Every row gives one point. Each copy is the shape, with its points in the same order, turned, moved and blurred by noise. Some copies are also mirrored. Which?

Shape (9 x 3):
| -36 |   1 |  14 |
| -31 | -14 |  11 |
|  44 |  -4 | -19 |
|  31 |  -9 | -10 |
|   2 |  11 |  -1 |
|  18 |  44 | -68 |
| -20 | -10 |  -3 |
|  64 | -15 |  47 |
|  18 | -28 |  11 |
Copy 1:
| -39 |   8 |  12 |
| -31 |  -7 |   4 |
|  31 |  -7 | -44 |
|  19 |  -6 | -27 |
|   3 |   9 | -14 |
|  -8 |  46 | -80 |
| -24 |  -2 |  -7 |
|  73 | -13 |  12 |
|  15 | -22 | -11 |
Copy 1 is: only turned
Copy 2 (9 x 3):
| -37 |  -6 |   9 |
| -19 |  10 |  12 |
|  38 | -13 | -33 |
|  36 | -13 | -22 |
|  -7 | -18 |  -7 |
|  -4 | -50 | -83 |
| -15 |   1 |  -4 |
|  71 | -28 |  28 |
|  25 |   1 |   1 |
Copy 2 is: mirrored
Copy 3 (9 x 3):
| -39 |  21 |  11 |
| -33 |  -1 |   1 |
|  50 |  18 | -14 |
|  28 |   7 | -11 |
|   3 |  28 |  -6 |
|  38 |  68 | -62 |
| -14 |   7 | -18 |
|  54 |  -6 |  60 |
|  21 | -16 |   8 |
Copy 3 is: only turned
Copy 4:
| -46 |  -4 |  10 |
| -28 |  18 |  15 |
|  47 |   4 |  -9 |
|  29 |   0 |  -4 |
|  -8 |  -5 | -14 |
|  17 |  20 | -80 |
| -21 |  14 |   2 |
|  52 | -43 |  35 |
|  18 |  13 |  28 |
Copy 4 is: mirrored

Shape (10 x 6):
| -21 |  14 | -28 | -35 | -18 |   4 |
|   1 |  -9 | -36 | -17 | -45 |  14 |
| -23 |   5 |  37 |  32 |  21 |  19 |
|  10 |  28 |  26 |  75 |  19 | -34 |
| -40 | -40 | -33 |  16 |  -1 |   9 |
|   5 |  -2 | -34 | -25 |   3 | -16 |
|  20 | -18 | -45 |  40 |  -7 | -21 |
| -23 |  29 |  35 |  54 |   0 | -39 |
|  27 | -12 | -21 | -30 | -29 | -17 |
|   3 | -12 |  20 |  45 |   0 | -47 |
Copy 1 (10 x 6):
| -20 |  25 | -43 | -14 | -16 | -11 |
|   0 | -15 | -38 |   4 | -42 |   6 |
| -24 |  27 |  54 |  16 |  24 |  25 |
|  22 |  49 |  59 |  55 |  29 | -23 |
| -38 | -32 | -11 |  38 |   1 |  15 |
|   2 |   0 | -31 |  -7 |   5 | -27 |
|  27 | -17 |  -8 |  45 |   5 | -11 |
| -14 |  55 |  56 |  54 |   5 | -20 |
|  23 | -11 | -21 | -12 | -29 | -35 |
|   3 |   7 |  49 |  43 |   3 | -34 |
Copy 1 is: only turned
Copy 2:
| -50 |  30 | -24 |  -4 | -21 |   1 |
| -17 |   5 | -57 | -11 | -28 |   5 |
|  10 |  11 |  19 |  17 |  45 |  17 |
|  45 |  21 |   2 |  64 |  45 | -24 |
| -41 | -38 | -20 |  16 |  11 |  15 |
| -31 |   8 | -15 |  26 | -36 | -12 |
|  10 | -16 | -41 |  59 | -12 |  -8 |
|  18 |  19 |   9 |  34 |  66 | -38 |
|   1 |   3 | -27 |   1 | -52 | -20 |
|  28 | -21 |   0 |  45 |  22 | -37 |
Copy 2 is: mirrored
Copy 3 (10 x 6):
|   8 |  18 | -26 | -35 | -16 |  14 |
|  23 |  -2 | -37 |  -9 | -37 |  31 |
| -15 |   7 |  21 |  39 |  37 |   3 |
|  15 |  18 | -10 |  75 |  39 | -53 |
| -35 | -14 | -48 |  12 |   1 |  27 |
|  18 | -12 | -39 | -28 |  -1 |  -9 |
|  23 | -20 | -69 |  35 |   3 | -10 |
| -10 |  37 |  -2 |  59 |  13 | -48 |
|  38 | -22 | -26 | -19 | -33 |  -7 |
|  -5 | -11 | -17 |  54 |   0 | -49 |
Copy 3 is: only turned
Copy 4:
|  34 |  26 |  22 | -30 | -11 |  12 |
|  52 |  18 |   3 |  -7 | -42 |   6 |
| -47 |  -7 |   0 |  25 |  -3 |   1 |
| -53 |  25 | -17 |  42 | -17 | -64 |
|  27 |  -6 |  57 |  29 | -19 |  -3 |
|  42 |  15 |  12 | -14 |   2 | -28 |
|  38 |  21 |   7 |  42 | -27 | -52 |
| -59 |  30 |  11 |  12 | -31 | -47 |
|  48 |   3 | -10 | -26 | -30 | -30 |
| -23 |  -4 |  13 |  20 | -35 | -67 |
Copy 4 is: mirrored

Shape (13 x 9):
| -28 |  25 |  14 | -11 | -28 | -17 |  29 | -34 |  40 |
|  42 | -31 |  21 |  27 |  41 |  27 |   5 |  34 | -24 |
| -10 |  36 |  23 |  20 |  12 |  44 |   2 |  51 | -34 |
|   7 |  -1 |  26 | -35 |  17 | -12 | -18 |  -2 |  -2 |
| -44 |  26 | -17 |  -5 | -31 |  20 | -15 |  -4 |  25 |
|  -2 |   3 | -24 |  13 |  23 | -21 |  26 | -14 | -31 |
| -26 |  31 |  14 | -33 |  -9 | -12 |  -1 |  -9 | -26 |
| -14 |  50 |   5 |   1 | -27 | -15 | -19 |  38 |  42 |
| -35 |  -1 |  40 |  31 |  40 |  20 | -20 | -27 | -32 |
| -46 | -24 |  46 | -38 | -43 |   6 | -19 | -18 |  31 |
| -10 |  31 | -22 | -48 | -39 | -27 | -19 |  22 | -36 |
| -47 |   6 |  -6 | -44 |   0 |  41 | -10 | -35 |  42 |
|  44 |  46 |  -7 |  16 |   0 |  53 | -26 | -32 |  20 |
Copy 1, 13 rows:
| -16 |  28 |  18 | -20 | -41 |  11 |  36 | -36 |  45 |
|  43 | -20 |  41 |  25 |  51 |  40 |  -8 |  23 | -21 |
|  -6 |  40 |  29 |  12 |   8 |  45 | -19 |  53 | -31 |
|  18 |  10 |   8 | -32 |  18 |  -6 | -26 | -20 |   4 |
| -32 |  19 | -12 | -12 | -38 |  37 | -18 |  -1 |  42 |
|   3 |   5 | -15 |  31 |  14 |   6 |  36 | -29 | -19 |
| -19 |  38 |  -7 | -39 | -10 |   1 |   0 | -18 | -21 |
|  13 |  30 |   6 |  -9 | -44 |  -6 | -12 |  34 |  36 |
| -43 |   8 |  57 |  32 |  26 |  21 | -28 | -32 | -21 |
| -26 | -14 |  33 | -60 | -37 |   5 | -18 | -20 |  43 |
|   4 |  28 | -48 | -53 | -33 |  -2 |  -6 |  -5 | -26 |
| -44 |  17 |  -7 | -31 |  -1 |  44 | -27 | -43 |  69 |
|  35 |  57 |  20 |  38 | -18 |  64 | -47 | -37 |  22 |
Copy 1 is: only turned
Copy 2 (13 x 9):
| -13 |  12 |  42 | -13 | -26 | -50 |  -7 | -11 |   2 |
|  44 | -30 |   9 |  31 |  39 |  57 |   4 |   7 | -10 |
|   8 |   8 |  29 |  18 |  17 |  51 | -30 |  56 | -47 |
|  -3 |   7 |  10 | -39 |  15 |  32 |   5 | -15 |  -4 |
| -30 |  -7 |  17 | -18 | -39 |  -7 | -50 |  22 | -11 |
|  20 | -13 | -12 |   7 |  24 | -23 |  -2 |  -5 | -48 |
| -15 |  16 |  22 | -43 |   0 |   2 |  -6 |   5 | -52 |
| -45 |  45 |   4 |  -2 | -28 |   5 | -11 |  35 |  13 |
| -20 | -25 |  51 |   6 |  53 |  23 | -33 | -22 | -42 |
| -41 | -29 |  58 | -50 | -39 |  10 |   2 |  -9 |   7 |
| -14 |  20 | -30 | -54 | -33 |  16 |   6 |  17 | -54 |
|  -6 | -26 |  38 | -59 | -20 | -17 | -60 |   4 |  13 |
|  32 |  26 |  18 |  21 | -18 |  28 | -71 | -28 |   0 |
Copy 2 is: mirrored
Copy 3 (13 x 9):
| -63 |  -1 |  26 |   6 | -39 | -11 |  26 |  -3 |  63 |
|  59 |  20 |  -5 |  -6 |  27 |   7 |   4 |   0 | -19 |
|   3 |  25 |   9 |   7 | -10 |  30 |  22 |  57 | -34 |
|  -6 | -12 |  33 | -27 |   5 | -18 |  -3 |  11 |  21 |
| -62 |  -8 | -13 |  -1 | -38 |  22 | -13 |  25 |  23 |
|  -9 | -31 |  -5 |  25 |   9 | -11 |  47 |  -7 |   8 |
| -44 | -24 |  39 |  -8 | -21 | -17 |  24 |  27 |   7 |
| -34 |  16 |  -4 |  -6 | -39 | -13 |  -5 |  66 |  44 |
| -32 |   1 |  37 |  33 |  26 |  14 | -14 | -16 | -30 |
| -71 |   5 |  34 | -32 | -51 | -13 | -35 | -25 |  14 |
| -24 | -57 |  16 | -29 | -42 | -25 |  20 |  48 |   1 |
| -79 | -14 |  14 | -31 |  -2 |  38 | -12 |  -4 |  38 |
|  21 | -24 |  15 |  26 | -14 |  65 | -15 |  22 |  53 |
Copy 3 is: mirrored
Copy 4 (13 x 9):
| -46 |  43 |  40 |   0 | -12 |  -2 |  31 | -46 |  38 |
|  51 |  -7 |  10 |  23 |  30 |  20 |   9 |  16 | -34 |
|   5 |  67 |  19 |   7 |  26 |  42 |  -9 |  30 | -39 |
|   1 |  12 |  17 | -34 |  12 | -23 |   0 |  -8 |  -2 |
| -58 |  41 |  11 |  -4 | -14 |  32 | -20 | -21 |  21 |
| -16 |  24 | -19 |  23 |   9 | -13 |  33 | -28 | -33 |
| -30 |  55 |  16 | -33 |  -7 | -14 |   8 | -17 | -19 |
| -28 |  66 |  12 |   7 |  -1 |  -3 | -21 |  18 |  54 |
| -18 |  17 |  49 |  14 |  36 |   2 | -21 | -31 | -60 |
| -47 |  -1 |  72 | -37 | -37 |   7 |  -8 | -14 |  21 |
| -27 |  60 | -27 | -38 | -45 | -21 |  -4 |   9 |  -6 |
| -61 |   5 |  24 | -45 |  10 |  41 |  -7 | -46 |  24 |
|  31 |  49 |  -1 |   2 |  18 |  41 | -37 | -67 |  23 |
Copy 4 is: only turned
